Every row gives one point. Each copy is the shape, with its points in the same order, stretched, turned, moved and blurred by noise. Say if it was mirrored as well.

Shape (7 x 3):
[[ 4.1  4.6  1.3]
 [-0.8  5.2 -5.7]
 [ 3.4 -4.5  1.8]
 [-3.1 -4.5 -5.5]
 [ 2.5  0.3  0.1]
 [ 0.3 -0.6 -6.3]
 [-1.9 -0.7  1.3]]
Copy 1:
[[ 3.5 -1.9  3.4]
 [ 3.7  1.2 -2.4]
 [-3.5 -6.7  0.4]
 [-3.3 -2.5 -6.0]
 [-0.4 -3.1  0.9]
 [ 0.9 -2.5 -3.9]
 [-3.4 -1.5  0.9]]
Copy 1 is: only turned
Copy 2 (7 x 3):
[[ 1.7 -2.2 -3.6]
 [-7.6 -1.0 -5.9]
 [ 3.6 -4.2  5.2]
 [-6.7 -2.1  2.9]
 [ 0.8 -2.7  0.1]
 [-6.6 -4.1 -1.0]
 [-0.1  1.1  1.2]]
Copy 2 is: only turned

Shape:
[[-1.6 -4.1 -4.7 -2.2]
 [ 2.0  3.8  1.7 -4.9]
 [ 0.4  3.0 -3.7 -0.1]
 [ 2.4  6.3  1.8  0.6]
 [ 4.5  1.5  0.9  1.9]
 [-0.7  7.3 -4.1 -0.5]
 [ 4.1  1.9 -0.1 -1.3]
 [-3.8 -1.8 -3.8  2.6]
 [-4.5 -0.7 -5.0  2.1]]
Copy 1 (9 x 4):
[[ 2.7 -0.2  4.7 -7.0]
 [ 3.9  3.3 -6.0 -0.8]
 [-1.9  0.4 -2.2 -3.4]
 [-1.5  0.8 -6.8  2.4]
 [-0.7  2.8 -0.8  3.0]
 [-4.0 -0.5 -7.2 -4.1]
 [ 1.0  4.1 -1.8  0.3]
 [-1.3 -5.1  3.4 -4.7]
 [-2.2 -5.3  1.9 -6.1]]
Copy 1 is: mirrored
Copy 2 (9 x 4):
[[-2.5 -2.4 -5.4 -5.7]
 [-5.2  6.4  1.8 -0.9]
 [-4.5  1.1 -4.4  1.6]
 [-4.1  4.8  0.7  6.2]
 [ 0.8  3.9 -2.0  4.0]
 [-9.6  1.1 -4.7  3.6]
 [-0.9  6.1 -1.8  1.5]
 [-2.4 -5.6 -5.2  0.1]
 [-4.7 -6.1 -5.8 -0.5]]
Copy 2 is: only turned
Copy 3:
[[-1.3  4.5  0.9  4.4]
 [-0.9 -0.1  6.5 -4.8]
 [ 0.1  3.2  0.2 -3.1]
 [ 2.3 -0.9  2.6 -8.2]
 [ 5.1  1.3  3.2 -3.7]
 [-1.5  2.5 -0.7 -7.2]
 [ 2.5  2.1  4.4 -3.2]
 [-0.5  2.2 -3.3  1.6]
 [-1.4  2.3 -4.1  1.0]]
Copy 3 is: mirrored
Copy 4, 9 rows:
[[-5.1 -3.8  0.3  0.0]
 [-3.1  5.2  2.2 -3.1]
 [-2.7  2.0 -2.1  1.6]
 [ 1.4  5.8 -0.8 -0.8]
 [ 1.6  2.8  2.3  2.3]
 [-3.8  4.8 -3.7  0.4]
 [-0.5  3.2  1.3  1.7]
 [-0.6 -3.0 -2.7 -0.7]
 [-2.0 -2.1 -3.3 -0.7]]
Copy 4 is: mirrored

Shape:
[[-2.0 -0.6  1.6 -0.4 -2.2 -1.6]
 [-3.1 -2.2 -0.2 -1.9 -0.5  0.1]
 [ 2.3 -1.4  2.5  7.0  3.7 -4.8]
 [-0.1  0.2 -2.5  3.3 -2.4  5.1]
 [ 2.7  4.4  3.5  0.5 -1.3  2.8]
 [ 1.0  2.2  0.2  0.4  6.8  3.6]
 [-1.4 -5.8  2.8  3.2 -4.8  2.7]
 [ 2.7 -1.8  0.3 -1.3 -0.7  0.9]
 [ 0.0  3.3 -1.6  3.2  0.7 -2.0]
 [ 0.4  7.3  2.5 -8.1 -4.3 -1.7]]
Copy 1:
[[  1.5  -0.3   2.5   0.6   1.3  -1.9]
 [ -1.9  -0.5   2.4   1.0  -1.4   1.1]
 [  1.7  -6.0  -0.4  -5.0   0.7 -10.1]
 [  0.2   0.1  -0.7  -7.5   2.4   2.9]
 [  6.5  -1.4  -2.8  -2.9   5.4   1.6]
 [ -0.5  -6.0  -4.1  -3.7   1.0   3.3]
 [  4.4   0.4   3.6  -6.1  -5.2  -1.6]
 [  1.3   1.2  -3.4  -1.4  -1.4  -1.0]
 [ -1.2  -2.6  -0.8  -2.6   7.0  -2.7]
 [  3.9   3.1  -1.6   8.3   9.5   3.8]]
Copy 1 is: mirrored
Copy 2, 10 rows:
[[  1.1   1.9  -0.1  -3.7  -0.9  -2.3]
 [  1.0  -1.1  -1.6  -2.6  -2.2  -3.1]
 [ -2.2   9.1  -3.6  -1.5   4.7  -2.4]
 [  1.6   0.4  -1.3   2.9  -3.7   4.4]
 [  1.1   0.8   3.2  -0.1   3.3   5.5]
 [ -3.9  -3.3  -2.5   2.6   3.5   2.2]
 [  5.9   5.2   2.3   3.7  -3.9  -3.5]
 [  4.8  -0.5  -0.2  -2.0   1.6   0.9]
 [ -4.0   2.7  -2.9  -4.9  -0.4   3.0]
 [  1.7  -3.9   4.6 -10.2   0.2   3.0]]
Copy 2 is: only turned
Copy 3, 10 rows:
[[ 1.3 -0.3  1.5  2.8  1.3 -3.5]
 [-2.1 -0.9  2.7  2.9  2.2 -0.7]
 [ 0.7 -4.6 -4.4  0.6  6.1 -7.2]
 [ 0.3  0.5 -4.5  4.3  0.2  1.3]
 [ 4.9  3.4 -2.7 -3.1  2.9  0.0]
 [-4.8  1.2 -2.9 -5.4  8.1  1.0]
 [ 6.3 -3.6  1.2  8.8  2.4  1.3]
 [ 2.5 -1.3 -0.7 -1.3  1.8  1.0]
 [-2.4  1.2 -5.4  0.0  1.3 -5.0]
 [ 4.2  7.7  3.8 -5.8 -3.8 -3.9]]
Copy 3 is: only turned

Shape:
[[ 0.9 -0.3  0.8  0.4 -6.3  2.9]
 [-3.2  6.7  4.2  3.2 -0.5 -4.5]
 [ 0.2 -1.2 -0.5 -8.2  5.3 -6.5]
 [-1.4  4.6  1.3  0.1  2.5  2.3]
 [-4.7  0.6 -0.4  4.4  3.5  0.4]
 [-1.4  0.8  3.2 -2.8  0.3 -1.5]
 [-4.8 -1.2 -3.1 -2.0 -2.3  0.8]
 [ 2.9 -1.6 -0.3  4.7  2.6  3.8]
 [-3.2  1.2  5.7  1.0 -3.7  6.9]
 [-0.2  0.0 -3.4 -3.9 -2.9 -2.9]]
Copy 1, 10 rows:
[[-3.0 -1.3  2.4 -3.9 -2.6 -1.3]
 [-3.8  0.1 -2.0 -6.6  4.2  8.6]
 [ 4.7  4.4 -3.7 -3.1  6.6  0.1]
 [-5.6  2.6  2.0 -2.1  3.6  2.4]
 [-3.7 -1.1  4.4  1.6  4.1  3.7]
 [-0.5  0.5  1.9 -5.2  4.0  1.0]
 [-4.1 -3.1  1.8  0.0  3.3 -1.9]
 [-2.1  2.8  6.0  2.3 -1.1  1.9]
 [-6.9 -1.9  8.5 -4.9  1.0 -1.7]
 [ 0.5 -1.2 -2.6 -2.7  0.7 -0.9]]
Copy 1 is: mirrored
Copy 2, 10 rows:
[[ 2.5  2.8  0.2 -5.1 -2.0  2.2]
 [-5.3 -0.8  5.6 -0.3 -7.0  0.7]
 [-8.4 -6.5 -6.8  2.7  2.0  2.7]
 [-2.4  2.7  5.0  1.8 -0.4  0.8]
 [ 0.3  1.4  3.8  5.7 -4.3 -1.2]
 [-3.4 -2.0 -0.3 -0.2 -1.5  3.8]
 [-1.4  3.1 -3.9  1.0 -3.1  3.1]
 [ 4.7  1.8  4.9  1.9  0.5 -3.6]
 [ 3.0  4.0  4.9 -2.3 -2.2  6.3]
 [-3.6 -0.1 -5.6 -2.1 -1.6  1.1]]
Copy 2 is: only turned

Shape:
[[ 4.0  5.3  2.6 -0.8  2.5 -2.5 -0.2  2.4]
 [ 4.7 -3.1  2.5  2.8  2.4 -0.1 -2.7 -0.4]
 [ 3.8  3.0 -5.1 -3.3  2.0  4.6  4.0  3.5]
 [-4.1 -4.9  2.1 -3.7  0.5  4.3  3.9  2.4]
 [-3.4 -3.1 -5.9 -2.3 -2.4  4.1 -1.7  1.2]
 [-1.6 -2.7  3.1 -2.0  0.0 -1.0  3.6 -2.9]
 [ 4.7  1.6 -4.0  0.2  0.4  7.8 -5.3 -1.6]
 [ 5.5  3.5  1.9  3.6  2.5 -1.2  3.3 -1.9]
 [-1.2 -3.9  1.9  3.3  5.1 -0.6 -6.1 -2.4]
 [-3.0  4.6 -3.4  1.4 -0.9  3.5  0.0  0.2]
 [ 3.8  1.8  1.6 -3.3  5.0 -1.3  3.2  0.2]]
Copy 1 (11 x 8):
[[ 1.0  1.2  2.1 -1.9  5.9 -2.5  5.9 -0.8]
 [ 2.5 -2.2  1.0  5.0  1.4  0.7  3.5 -0.7]
 [-2.8  5.3  1.4  0.3  4.8 -3.5  0.9  6.7]
 [-3.0 -2.8  3.3 -0.8 -2.4 -5.9 -4.3  3.6]
 [-1.9  3.2 -1.2 -0.9 -4.9 -0.2 -3.3  5.6]
 [-2.9 -3.8  1.4  2.5 -3.0 -3.7  0.6 -0.5]
 [ 4.0  7.1  2.4  3.0 -1.5  1.2  4.0  5.6]
 [-0.1  2.8  1.9  5.4  5.4  1.2  5.8 -3.4]
 [ 2.3 -5.2  4.4  1.3 -1.9  4.4  1.7 -0.8]
 [-2.2  7.7  2.8 -1.3 -1.4 -0.1 -0.1  1.3]
 [-2.8 -2.1  3.8  1.6  5.5 -2.1  5.0  1.7]]
Copy 1 is: only turned
Copy 2 (11 x 8):
[[ 2.8  1.6  3.0  4.4 -1.3  0.4  0.6 -4.2]
 [ 5.8 -2.8 -3.1  0.1  1.7  0.9  4.0  1.7]
 [ 0.8 10.8  2.9  0.0 -1.2  4.2  2.9  1.4]
 [ 0.1  0.5  4.0 -4.2 -3.7  1.3 -0.5 10.3]
 [-3.7  4.1 -2.8  2.1  0.2  4.4  2.0 11.3]
 [ 0.2 -2.6 -0.7 -3.3 -2.0 -1.4 -2.6  3.5]
 [ 4.2  5.8 -4.0  4.2  7.0  5.1  2.4  5.1]
 [ 3.3  0.7 -0.8 -2.2  1.6  2.9  0.3 -5.9]
 [ 1.8 -4.9 -3.0  0.7  3.4 -1.6  4.8  4.3]
 [-3.7  3.0  1.3  2.0  3.1  6.5 -1.4  2.3]
 [ 2.0  3.8  3.3 -0.6 -1.7 -2.4  1.6 -2.0]]
Copy 2 is: only turned
Copy 3 (11 x 8):
[[ -0.1   6.3  -2.4   0.7   1.1  -0.9  -3.5  -1.5]
 [  3.8   4.6  -0.1  -3.8  -2.9   0.3  -0.4  -2.2]
 [  6.9   2.8 -10.1  -0.6   4.5   3.3  -0.8   7.0]
 [  0.8  -1.9   1.9  -3.5   5.4   2.6  -0.4   3.4]
 [  3.7  -6.6  -6.2  -2.5   1.2   0.2  -0.6   4.9]
 [ -4.2   0.3   3.5  -2.3   0.9   2.9   1.6  -0.6]
 [  9.9   0.3  -7.8   2.7  -4.6   2.7  -1.9   3.5]
 [ -0.5   8.4  -2.3  -2.1  -0.5   0.7   2.6  -0.5]
 [  4.3  -1.4   3.5  -1.4  -3.2  -2.2   2.4  -7.0]
 [  3.0  -1.0  -4.4   2.2   0.5  -3.5   1.8   5.5]
 [  0.6   5.2  -1.8   0.2   3.4   2.6  -1.3  -1.2]]
Copy 3 is: only turned

Shape (12 x 9):
[[ 3.3 -1.4  1.3 -0.5  6.6  0.0 -3.9  3.6 -2.2]
 [-3.5 -1.9  4.2 -2.4 -6.1  0.2  2.7  4.0 -1.0]
 [ 0.9  0.5  0.6  0.1  5.9  1.1 -5.3  0.5  1.6]
 [ 3.1  1.0  2.4 -0.3  3.8  6.2 -4.4  0.6 -0.3]
 [ 0.4  3.4  0.4 -1.3 -3.0 -1.3  4.3  0.6 -2.4]
 [-3.0 -0.3 -2.4 -2.9 -3.9  2.7  5.1  5.2 -0.8]
 [ 1.7  0.7 -0.9 -2.6  6.6  2.2 -4.7  0.7 -3.0]
 [-4.9 -1.5 -1.7 -1.7 -6.6 -0.7  0.5  1.0  2.1]
 [ 6.0  3.7 -1.4  2.7 -0.2 -0.3 -3.9  6.9 -2.6]
 [-6.6  3.3  2.3 -5.9 -4.3  0.8  1.6  4.4  0.4]
 [ 0.1  2.9  0.4  5.9  2.8  1.1 -1.3  5.1 -3.3]
 [-0.9  1.7  1.8 -2.5 -0.9  0.6  4.2  5.0  3.4]]
Copy 1, 12 rows:
[[-7.2 -6.2 -3.2 -0.3 -5.9  3.8 -2.4 -0.9 -2.8]
 [ 5.3  4.8  2.4 -2.3  1.9 -5.4  4.0  2.9 -4.5]
 [-6.7 -4.7 -4.0  2.8 -5.4  1.6 -4.3  0.1 -0.1]
 [-6.3 -1.5 -4.6  4.0 -7.2  5.3 -2.1  1.8 -1.1]
 [ 2.9  3.1  5.1 -4.3  1.3 -0.3  0.8 -2.4 -0.1]
 [ 0.4  7.2  3.2 -5.7  5.1 -1.1  1.8  2.7 -4.0]
 [-8.0 -3.6 -4.8  0.0 -5.5  4.1 -3.3 -3.1 -0.1]
 [ 1.8  5.3  2.8 -2.0  4.6 -8.4  4.1  2.0 -0.1]
 [-8.8 -0.4  6.1 -1.6 -6.4  2.1  1.6 -0.7 -3.7]
 [ 4.0  8.9  1.8 -4.0  0.3 -5.8 -0.9  1.4 -4.1]
 [-5.3 -1.8  3.8  2.3 -2.8  4.0 -2.6 -2.0 -5.2]
 [ 1.6  3.7  2.4 -4.0  0.4 -0.7 -2.7  4.5 -3.9]]
Copy 1 is: mirrored
Copy 2 (12 x 9):
[[-1.8 -3.9 -7.7  4.8 -0.8 -5.6  1.3  0.7  0.1]
 [ 1.4 -0.2  5.4  4.7 -1.6  2.8  5.8  0.0  0.1]
 [-0.9 -0.4 -5.4  1.8  1.1 -4.3  0.5 -2.8 -0.3]
 [-1.5 -0.6 -4.2  1.3  5.0 -4.1  3.6 -0.7 -0.9]
 [-1.8 -1.0  4.0  0.0 -0.1  4.3  2.2  2.0  0.1]
 [ 2.1  2.7  6.2  3.9 -0.4  0.4  1.3  3.7 -0.7]
 [-4.7 -1.8 -5.4  3.6  1.3 -5.7  0.0 -0.5 -0.5]
 [ 2.2  1.6  6.8  4.6 -0.1  3.5 -0.1 -2.6  0.7]
 [-0.5 -5.0 -6.3  4.8  0.3 -1.0 -0.6  3.2 -5.4]
 [ 1.4  2.2  8.2  0.9 -1.8  1.4  4.6 -1.3 -2.8]
 [-1.5  1.3 -6.3  4.3  0.0  1.2  2.0  3.8 -2.5]
 [ 4.3  1.1  3.9 -1.0 -1.3  0.3  3.6  1.0 -0.6]]
Copy 2 is: only turned
